Each row is a point. The ring and each string are closed loops that go straight from each point to the next, and from the last back to the first. Before rounding, they use only three directions, however many columns there are. How many times does the string pass through the ring? Passing back the other way cancels.
(in the rows, 128 means zero)

Ring (6 x 3):
[[190  94 122]
 [167 141 140]
 [122 140 165]
 [ 93 103 174]
 [111  59 146]
 [151  57 126]]
String, 15 rows:
[[196 110  92]
 [207 117 108]
 [181 125  96]
 [148 113 115]
 [167 108 155]
 [171 111 153]
 [147 109 127]
 [170 121 109]
 [156 107 127]
 [178 101 150]
 [210  97 143]
 [207  91 145]
 [175  93 154]
 [163  98 125]
 [172 104  96]]
Times through: 0

Ring:
[[216 141 103 142 101  96 139 119]
 [173 209 130 100 109 103 123 111]
 [122 199 147  82 121 113 116 102]
 [ 90 103 152 105 137 122 121  98]
 [119  64 137 131 132 117 130 104]
 [186  72 107 154 113 103 143 115]]
String (16 x 8):
[[108  29 168 149 153 128 118 107]
 [103   7 147 148 145 125 129 104]
 [125  47 100 129 115 109 148 101]
 [131  16 104 146 121 111 148 104]
 [147  12 123 163 130 114 140 110]
 [162  38  73 145 101  99 161 106]
 [166  75  87 136 104 100 152 107]
 [157 117 119 125 115 107 134 108]
 [163 102 150 144 132 115 121 115]
 [179  51 140 169 132 113 128 119]
 [177  25 123 173 127 110 138 117]
 [165  12  97 164 116 106 151 111]
 [149  64  94 134 109 104 150 105]
 [148 116 110 118 111 105 139 105]
 [145 113 138 126 125 113 126 109]
 [127  71 175 145 150 126 111 111]]
Times through: 2

Ring:
[[182 138 118 121  99 144 143 139 124 101 133 132 135 136]
 [159 190 117 130 107 155 139 134 122 116 140 140 130 124]
 [123 203 122 130 118 157 134 129 119 131 147 144 127 110]
 [ 79 180 126 120 129 150 129 127 113 146 154 145 127  97]
 [ 57 137 127 108 133 139 127 127 108 150 155 141 129  94]
 [ 64  77 131  96 130 126 129 131 109 140 150 133 134 101]
 [101  46 136  94 120 120 134 135 115 121 141 126 137 116]
 [145  55 134 101 108 124 139 138 121 105 133 123 139 130]
 [176  95 124 112 100 134 142 140 124  98 131 127 138 138]]
String, 14 rows:
[[155 136  88 112 101 144 140 140 111 116 144 137 138 129]
 [131 130 104 111 110 141 137 137 112 123 145 137 135 120]
 [161 164  60 113  96 152 142 143 103 120 149 143 139 130]
 [181 208  91 132  98 161 142 138 118 113 142 143 133 131]
 [178 218 124 140 105 161 140 133 128 110 137 141 128 127]
 [165 198 170 142 115 154 137 127 140 107 130 135 124 122]
 [141 154 153 127 117 145 136 130 130 114 135 134 129 119]
 [136 141 124 117 113 143 137 134 119 119 141 135 133 120]
 [146 139  78 109 102 145 140 141 106 121 148 139 138 126]
 [187 149  75 116  91 149 144 144 112 106 141 137 139 139]
 [223 145  85 121  83 149 148 146 120  90 132 133 140 151]
 [217 141 150 132  96 144 145 137 140  83 121 126 133 146]
 [177 137 162 129 108 141 140 132 137  97 126 128 130 132]
 [151 133 138 120 111 141 138 134 126 110 135 132 132 125]]
Times through: 2
String:
[[187 138 169 131 107 142 141 132 141  92 123 126 130 135]
 [154 172 152 132 114 149 137 130 132 111 134 135 128 122]
 [122 156 150 124 121 144 134 128 126 123 140 136 128 112]
 [ 85 172 164 126 134 146 128 123 125 137 145 139 124  97]
 [ 36 119 168 110 145 133 123 121 118 151 151 136 125  86]
 [ 47  25 111  79 129 115 128 135  99 144 155 130 139 101]
 [116   7 100  81 108 114 138 143 105 116 143 124 145 127]
 [195  43 149 107  98 122 145 141 133  81 120 116 140 147]]
Times through: 0

Ring (8 x 14):
[[192 134  88 145 124 117 157 180 147 124  98 149 168 134]
 [177 176  87 149 116  99 156 183 142 142  92 139 156 137]
 [120 211 113 152 102  92 141 168 122 163  98 138 117 129]
 [ 60 179 151 148  98 118 120 141 103 163 118 154  77 106]
 [ 46 132 164 144 103 143 112 128 100 151 131 166  67  92]
 [ 64  72 165 138 114 169 112 123 107 127 140 179  81  85]
 [113  44 149 135 125 176 124 134 123 106 135 182 117  96]
 [171  69 115 138 130 154 144 159 142 103 117 169 157 117]]
String (22 x 14):
[[206 180  22 153 123  78 175 211 154 168  78 119 150 118]
 [209 209  52 153 117  74 171 205 152 155  76 123 170 145]
 [174 207 139 148 107 101 147 169 138 119  93 150 181 173]
 [172 190 126 148 110 104 148 171 138 125  95 149 171 160]
 [214 196  72 151 118  85 168 197 153 137  80 132 184 155]
 [210 158  44 150 125  94 170 201 154 148  84 130 164 126]
 [178 123  49 147 127 111 161 189 146 153  97 137 134 101]
 [205 111  34 146 133 112 169 198 155 146  93 136 150 104]
 [241 104  63 143 136 123 170 193 164 107  92 149 199 138]
 [213 105 125 139 128 141 152 167 153  84 105 167 204 157]
 [157 119 155 140 118 144 135 149 134  98 115 171 167 146]
 [177  98 149 138 124 151 139 152 141  86 115 174 181 148]
 [205  63 119 137 134 157 149 163 152  83 113 173 190 137]
 [210  47  78 138 140 152 158 176 156 101 110 163 174 113]
 [191  64  68 140 136 142 157 178 150 120 108 156 152 101]
 [156 100  96 143 125 135 146 167 137 130 111 156 135 107]
 [154 119 128 142 119 136 140 158 135 115 112 163 151 130]
 [178 138 156 141 117 136 140 155 140  91 108 169 189 164]
 [192 149 136 143 118 125 148 165 145  98 101 161 193 164]
 [159 156 150 144 113 126 139 156 134 108 107 163 169 156]
 [144 132  99 145 118 122 145 167 132 142 107 150 127 112]
 [162 140  65 148 121 109 156 183 139 155  98 139 128 105]]
Times through: 0
String, 14 rows:
[[146 171 145 145 109 119 138 157 130 121 105 158 155 150]
 [145 152 111 146 114 117 144 166 132 138 105 150 136 125]
 [158 153  58 150 119 101 157 187 138 164  95 134 122 103]
 [158 179  51 152 116  87 160 192 138 175  89 126 120 107]
 [137 183  69 152 112  92 152 183 130 175  94 130 109 106]
 [116 220  70 156 104  76 150 183 123 194  90 122  92 106]
 [ 87 241 125 154  93  83 134 162 111 180  98 134  94 126]
 [ 73 244 184 151  87  99 120 140 104 152 108 152 111 152]
 [101 176 172 145 102 125 124 141 115 129 115 163 126 141]
 [114 144 113 146 112 121 137 159 122 151 111 151 107 106]
 [117 189  85 152 107  94 146 175 124 177  98 133  99 105]
 [143 223  65 155 107  73 156 190 131 184  85 121 115 119]
 [175 242  81 155 106  69 161 193 140 163  79 124 155 151]
 [178 219 120 150 107  90 152 177 139 131  88 142 177 169]]
Times through: 2

Ring:
[[149 124  69 158 140  71 134 140 150 106 101 146 173  80]
 [119 138  91 139 138  74  99 122 139 110 134 154 197  81]
 [ 81 126 117 111 128  79 100 111 134 124 148 157 182 109]
 [ 73 120 130 110 118  88 112 106 134 138 148 157 154 134]
 [ 96 119 127 136 109  99 136 109 140 149 130 152 116 151]
 [131 106  96 154 118  90 166 131 151 136  96 144 107 135]
 [149 101  71 157 131  77 170 146 157 118  81 141 129 107]]
String:
[[147 117  57 147 150  59 131 148 152  92  97 146 195  61]
 [157 112  52 155 148  61 145 152 156  95  86 143 180  66]
 [166 161  82 192 131  90 109 120 143 121 122 149 167  86]
 [151 175 105 191 121 102  93 103 135 136 143 153 160 104]
 [130 113  86 146 130  78 144 134 149 120 104 147 148 106]
 [140  67  54 130 141  58 195 166 165 102  58 138 134  98]
 [153  56  40 135 145  53 213 178 171  96  40 134 128  93]
 [172 107  55 173 138  72 170 153 160 108  71 139 139  89]
 [168 107  54 169 140  70 166 153 159 106  74 140 147  85]
 [154  45  23 123 157  38 216 191 175  79  30 133 150  71]
 [137  66  45 121 151  48 184 171 165  89  60 139 162  77]
 [131 121  84 146 134  76 131 132 147 114 111 148 166  94]
 [132 145  96 159 129  86 108 118 140 123 130 152 170  97]
 [116 113  86 129 137  70 129 133 146 111 114 150 174  93]
 [105 111  81 112 147  58 115 137 145  97 120 152 207  73]
 [ 97 131  96 116 142  66  89 122 137 105 143 157 216  75]
 [ 65  82  90  68 148  48 122 141 144  94 122 154 212  81]
 [ 83  98  98  97 137  64 125 131 143 110 123 153 183  99]
 [108 133 107 137 127  84 110 116 138 126 135 154 168 108]
 [ 97 106  98 115 132  72 130 129 144 118 120 151 166 107]
 [ 67  79  92  71 145  51 130 141 146  99 118 153 198  90]
 [ 80  83  87  84 144  53 135 142 147 100 112 152 192  89]
 [109 119  95 129 133  75 121 126 143 117 123 151 172 100]
 [133 167 107 170 126  94  85 104 133 129 149 155 178  97]
 [146 169  89 174 136  84  82 113 136 114 142 154 200  73]]
Times through: 0
String:
[[ 67 114 113  91 135  68  98 118 135 114 147 158 200  99]
 [ 49  71  98  54 145  48 128 139 144  99 123 155 203  94]
 [ 87 102  98 102 136  66 124 130 143 112 124 153 181 100]
 [117 134 104 146 125  86 115 117 140 127 131 152 160 110]
 [127 179 112 168 127  95  66  97 129 128 163 158 194  91]
 [128 166  93 154 141  77  69 112 133 108 152 157 222  65]
 [128 117  62 127 155  52 113 145 148  86 111 150 221  51]
 [127  96  61 123 150  54 144 153 154  92  92 146 189  70]
 [129 123  86 146 133  77 129 130 146 116 113 149 165  96]
 [151 172 100 187 124  98  92 107 136 130 141 153 168  96]
 [172 156  74 192 134  86 115 126 145 116 114 147 170  80]
 [167 134  67 179 136  79 137 137 151 112  98 144 158  84]
 [161  74  39 146 147  55 194 172 168  94  50 136 143  82]
 [131  56  53 118 144  53 199 170 166  98  55 138 138  97]
 [135 114  82 150 131  78 145 135 150 119 101 146 148 104]
 [143 143  93 170 126  90 121 120 143 127 121 149 153 104]
 [163 165  90 194 126  96 107 115 141 128 127 149 159  95]
 [172 129  59 179 140  74 142 144 154 106  90 143 163  77]
 [153  81  41 138 152  51 176 169 164  88  62 139 168  69]
 [129  93  67 129 142  61 155 151 155 102  88 144 166  86]
 [125 131  96 149 128  84 121 122 142 124 123 150 161 104]
 [134 156 101 166 127  90  98 111 137 126 138 153 172  97]
 [139 178 100 173 132  90  70 105 132 120 155 156 201  78]
 [110 141  88 127 146  66  83 123 137 100 143 156 225  64]
 [ 87 104  90  96 145  57 112 134 142 100 127 154 208  80]
 [ 74  84  91  80 143  54 131 140 146 101 117 153 193  91]
 [100 112 100 121 130  76 126 126 143 120 123 152 166 108]
 [120 154 113 158 122  94  96 105 134 133 146 155 165 110]
 [ 95 158 123 136 126  89  73  98 128 129 166 160 192 103]]
Times through: 5

Ring, 7 rows:
[[155 161 144 105 163 109  65  79 155 148 133  69 138 117]
 [150 113 148 144 120 134  97  82 157 129 153  65 183 185]
 [145  77 131 163  87 157 158 114 130 116 162 102 182 200]
 [147  78 109 153  93 154 203 151  94 110 159 156 140 147]
 [150 101 101 132 115 141 201 160  84 117 150 173 107 102]
 [154 157 105  88 158 115 144 139  98 146 126 153  71  49]
 [156 181 129  81 177 102  76  95 137 159 121  95  97  70]]
String:
[[157 156  91  85 167 109 177 167  72 134 128 192  46  10]
 [152 179  98  65 169 110 133 138  95 164 113 155  44  21]
 [148 184 107  62 162 115 104 113 116 179 108 121  61  50]
 [152 152 119  99 151 119 119 116 120 147 130 119 102  87]
 [158 137 124 117 155 113 132 124 116 123 144 129 117  90]
 [159 159 127 101 173 103 109 115 123 133 135 120 105  70]
 [154 148 128 107 153 116 109 108 129 140 136 108 118  99]
 [149 157 128  96 146 122  92  94 138 160 126  89 116 110]
 [151 190 141  75 170 107  36  64 164 179 114  52 115 102]
 [154 188 154  87 176 101  19  51 177 168 122  35 137 117]
 [147 155 137 101 141 125  74  78 154 163 128  66 135 135]
 [151 132 131 120 134 128 113 103 135 138 141  97 138 132]
 [155 118 138 138 136 124 120 106 136 118 153 100 157 142]
 [151 122 134 130 128 131 116 102 137 132 146  94 151 146]
 [145 123 140 128 115 140  97  83 153 147 142  67 164 176]
 [143  88 155 164  86 156  97  68 171 132 159  39 218 245]
 [141  93 142 152  85 158 115  83 156 139 153  60 193 222]
 [147 106 130 139 108 144 134 107 133 132 149  98 158 167]
 [150  93 129 152 110 142 156 121 123 113 159 116 162 162]
 [152  84 126 160 107 143 170 130 116 104 164 128 164 162]
 [150 114 124 132 122 135 145 121 120 127 148 119 139 135]
 [144  97 116 138  96 153 165 126 115 133 148 122 142 158]
 [141  53 101 166  64 173 234 163  85 108 164 167 147 174]
 [148  61  99 163  84 160 241 175  75  97 166 186 134 142]
 [155  72 103 160 109 142 232 177  74  86 168 191 129 115]
 [150  85  88 139 106 147 241 186  62 105 155 206  97  91]
 [156  96  94 137 127 132 228 183  65  98 156 205  95  72]
 [157 112 112 132 138 124 177 150  95 108 153 161 115  92]
 [157 123 109 122 144 121 173 151  92 115 147 164 102  77]]
Times through: 0

Ring (9 x 14):
[[125 133 148 120 128 163 157 142 107 163 139  65  71 156]
 [115 139 146  92 123 165 156 112 127 160 140  63  57 154]
 [108 150 147  69 137 155 145  89 146 156 134  80  62 138]
 [ 99 148 111  72 128 132 137  74 160 144 118 109  99 152]
 [ 98 135  72 101 108 115 139  84 154 135 105 125 138 182]
 [104 132  72 122 117 108 136 106 141 135 100 135 159 179]
 [124 145 123 146 173 107 124 158 111 149 102 148 169 126]
 [137 153 167 151 204 119 122 186  93 162 112 138 152  93]
 [137 144 170 145 177 143 139 180  90 166 127 100 112 115]]
String, 27 rows:
[[118 129  93 147 128 117 141 143 115 145 107 124 154 171]
 [121 139 122 133 148 125 137 143 115 151 114 118 135 145]
 [121 145 137 122 158 130 135 139 118 154 118 115 123 132]
 [125 133 121 146 142 129 142 157 105 153 116 111 135 154]
 [145 143 168 172 192 129 132 209  75 166 119 121 145 108]
 [157 157 219 171 236 138 124 233  60 179 126 119 131  60]
 [145 164 216 135 228 141 123 194  86 175 128 115 110  60]
 [124 142 147 124 154 142 142 146 111 159 125  99 106 135]
 [123 132 133 127 128 150 152 143 110 158 130  82  95 160]
 [124 113 123 134  83 176 177 143 100 161 146  37  58 203]
 [125 133 158 110 122 175 163 137 108 166 147  48  49 158]
 [124 154 181  93 168 160 142 132 119 167 138  80  65 110]
 [119 150 153 102 161 142 137 127 125 158 126 102  97 122]
 [107 128 112  94  93 160 162  96 136 152 135  63  66 187]
 [104 138 127  70 103 164 158  79 148 153 138  61  49 171]
 [101 146 133  60 118 158 150  72 156 152 135  73  54 155]
 [104 167 166  44 167 148 131  72 162 156 130  98  62 103]
 [109 163 157  68 172 137 128  94 149 154 122 113  90 106]
 [108 142 116  96 130 135 141 101 141 148 119 105 105 154]
 [ 95 127  68  93  83 132 152  74 156 136 115  98 110 203]
 [ 84 122  33  86  61 120 152  48 173 126 106 109 126 227]
 [ 93 118  40 108  67 121 153  75 155 130 107 108 133 225]
 [ 96 118  44 117  74 118 151  87 148 131 106 112 141 220]
 [ 91 110   7 131  56 101 150  82 153 121  93 130 173 244]
 [101 125  41 139 104  92 135 108 141 127  89 152 190 199]
 [121 157 140 121 189 109 118 141 124 151 105 150 155 104]
 [120 148 136 120 165 124 130 137 122 152 113 125 132 125]]
Times through: 4

Ring:
[[ 88 133 130 161 138 133 156  88  87 117 111 160 139 144]
 [ 97 124 118 177 147 111 161  72  83 147  95 175 153 137]
 [116 111 108 173 151  91 158  74  96 179  91 175 159 127]
 [134 102 103 153 148  83 150  93 118 199 100 159 154 120]
 [144 100 107 125 138  92 138 121 140 194 119 136 141 119]
 [145 107 120 102 126 113 127 144 154 168 141 116 126 123]
 [135 118 134  90 116 138 122 157 155 133 157 104 113 131]
 [112 131 143 104 115 155 130 144 133 102 154 113 112 141]
 [ 98 135 141 124 122 153 139 125 114  99 141 129 119 145]]
String, 30 rows:
[[117 124 130 149 131 123 145  96 108 134 118 156 143 132]
 [113 116 113 180 149  95 159  66  89 167  89 181 162 129]
 [125 116 122 156 138 107 147  89 108 156 108 163 151 127]
 [125 120 129 134 129 122 139 112 122 141 126 142 137 130]
 [118 108 104 157 150  91 155  91 108 186  99 160 151 127]
 [126  93  84 173 165  60 163  76 105 232  78 174 166 119]
 [146  85  81 162 162  51 155  85 122 249  83 167 166 111]
 [150 103 114 125 133  96 134 119 142 184 123 138 142 117]
 [143 112 127 116 124 117 129 129 142 155 136 129 133 123]
 [129 118 128 122 126 123 135 123 131 144 133 133 132 129]
 [131 105 107 129 141  98 142 119 132 186 118 137 138 124]
 [148  98 106 104 135  96 131 143 156 197 132 118 130 119]
 [152  98 110  88 129 104 124 160 168 191 145 103 121 119]
 [154 114 139  67 106 141 109 178 178 134 173  88 106 125]
 [146 115 137  66 108 143 112 180 175 134 173  85 103 128]
 [132 118 132  82 115 141 121 166 159 134 161  96 108 132]
 [133 129 153  69 100 167 111 177 164  93 180  87  98 136]
 [127 131 152  89 105 161 119 157 148  93 167 104 108 137]
 [122 125 137 118 121 138 133 128 130 122 141 128 125 134]
 [109 126 131 123 127 137 139 125 122 125 135 130 124 139]
 [ 92 131 131 129 130 144 146 122 110 114 133 131 121 146]
 [ 81 134 128 142 136 142 153 110  97 114 123 141 125 149]
 [ 68 141 132 154 137 149 159  98  82  99 118 150 127 155]
 [ 87 144 148 140 122 161 145 109  97  79 135 142 124 150]
 [110 132 142 131 122 145 138 115 114 106 135 139 128 139]
 [107 123 125 145 135 124 148 103 107 137 118 149 137 136]
 [ 86 123 111 178 153 109 167  73  78 154  91 173 151 141]
 [ 72 128 110 205 160 105 179  46  54 150  74 196 162 144]
 [ 86 128 118 195 152 110 170  54  66 142  84 190 160 140]
 [111 127 131 156 133 124 148  90 100 128 114 161 145 135]]
Times through: 4

Ring (7 x 14):
[[154 130 104 101 135 117 128 118  89 139 117 156 122 145]
 [145 137 136 103 152 147 137 156 111 118 134 146 101 112]
 [139 132 144 117 161 151 155 166 120 107 143 139  98 108]
 [128 125 147 140 151 135 166 153 139 104 148 128 120 130]
 [124 118 133 151 127 106 158 118 144 118 140 126 152 166]
 [138 114 100 142 119  84 151  89 112 137 123 140 160 187]
 [154 114  78 124 122  80 144  81  80 150 110 155 151 187]]
String (31 x 14):
[[152 142 137  89 163 161 132 170  99 117 132 153  82  93]
 [166 132 100  88 162 137 142 142  63 132 118 166  88 117]
 [157 126 101 105 147 120 143 125  80 134 119 158 112 140]
 [144 129 118 113 134 119 134 124 109 131 126 146 127 145]
 [137 134 130 114 122 119 121 122 128 131 128 140 138 148]
 [156 124  86 107 122  94 126  91  81 151 109 159 141 171]
 [179 107  34 107 131  64 149  58  23 170  89 179 141 198]
 [164 111  64 118 134  80 154  81  56 152 105 164 139 183]
 [141 123 113 125 129 107 142 112 112 132 126 143 140 160]
 [129 130 136 128 118 114 129 119 142 126 134 132 148 156]
 [142 119  97 130 112  84 135  85 107 145 117 145 161 187]
 [171 100  35 126 124  51 160  48  37 167  93 170 157 215]
 [183  95  13 121 134  45 170  42   7 173  85 181 149 218]
 [157 114  78 121 133  88 152  91  73 146 112 157 139 177]
 [132 130 134 125 123 117 130 123 136 126 133 135 142 152]
 [137 130 122 119 117 109 123 111 125 135 126 140 146 159]
 [147 131 108 108 119 107 118 105 105 143 117 150 140 160]
 [136 135 133 114 124 123 121 126 130 129 130 140 135 144]
 [134 134 138 118 129 127 128 133 133 124 134 137 132 140]
 [134 143 150 105 130 142 115 147 139 121 136 138 121 122]
 [152 142 132  88 157 155 129 162  98 121 129 154  88 101]
 [161 135 120  90 175 156 150 167  75 118 128 160  74  96]
 [154 127 116 108 165 138 158 150  85 120 130 153  94 118]
 [139 130 134 118 147 135 147 146 119 117 136 140 114 127]
 [123 138 161 124 131 141 130 151 159 111 146 126 129 127]
 [132 138 161 117 158 160 147 176 138 101 149 133  98 100]
 [149 130 135 111 180 158 170 176  97 104 141 147  78  96]
 [152 126 121 113 173 144 169 160  87 113 135 151  88 111]
 [140 128 130 120 146 131 149 141 116 119 135 141 117 132]
 [130 134 148 122 135 135 135 145 141 116 140 133 126 131]
 [130 143 163 110 144 157 127 167 146 109 145 133 108 106]]
Times through: 5
String:
[[135 128 128 125 128 116 137 123 127 126 132 137 138 151]
 [158 111  74 125 133  83 157  87  70 146 111 158 141 181]
 [167  94  35 139 126  46 174  47  41 163  97 165 162 222]
 [128 115 115 150 110  84 147  90 136 133 130 130 171 190]
 [116 131 156 141 115 120 132 129 170 116 145 120 154 153]
 [126 127 141 137 129 120 145 130 145 117 140 128 141 149]
 [108 131 174 150 126 133 146 149 185 101 157 111 146 139]
 [122 122 154 151 152 135 176 156 149  98 154 122 124 131]
 [142 115 123 141 170 130 192 151 103 106 142 139 105 130]
 [136 117 138 143 176 142 196 166 115  96 150 134  99 118]
 [119 132 166 138 141 142 151 159 163 101 153 120 126 125]
 [130 128 141 132 138 127 149 139 137 114 141 132 130 139]
 [133 116 130 146 153 121 179 140 123 109 143 132 125 144]
 [125 114 134 157 141 111 177 129 139 109 146 125 142 158]
 [140 117 112 137 138 106 162 116 110 125 131 140 137 161]
 [139 118 112 135 133 103 155 112 112 128 129 140 141 164]
 [153 105  72 140 128  71 166  76  77 146 113 152 155 197]
 [160 103  53 133 120  57 158  57  61 159 102 160 163 212]
 [173 102  34 121 126  54 157  50  32 168  92 173 153 211]
 [175 106  42 114 136  69 158  68  31 162  96 174 138 193]
 [175 109  46 110 137  73 154  72  33 161  96 174 135 188]
 [176 109  41 107 130  68 146  63  31 167  92 176 141 194]
 [151 122  90 117 117  89 129  87  92 149 112 153 150 179]]
Times through: 2
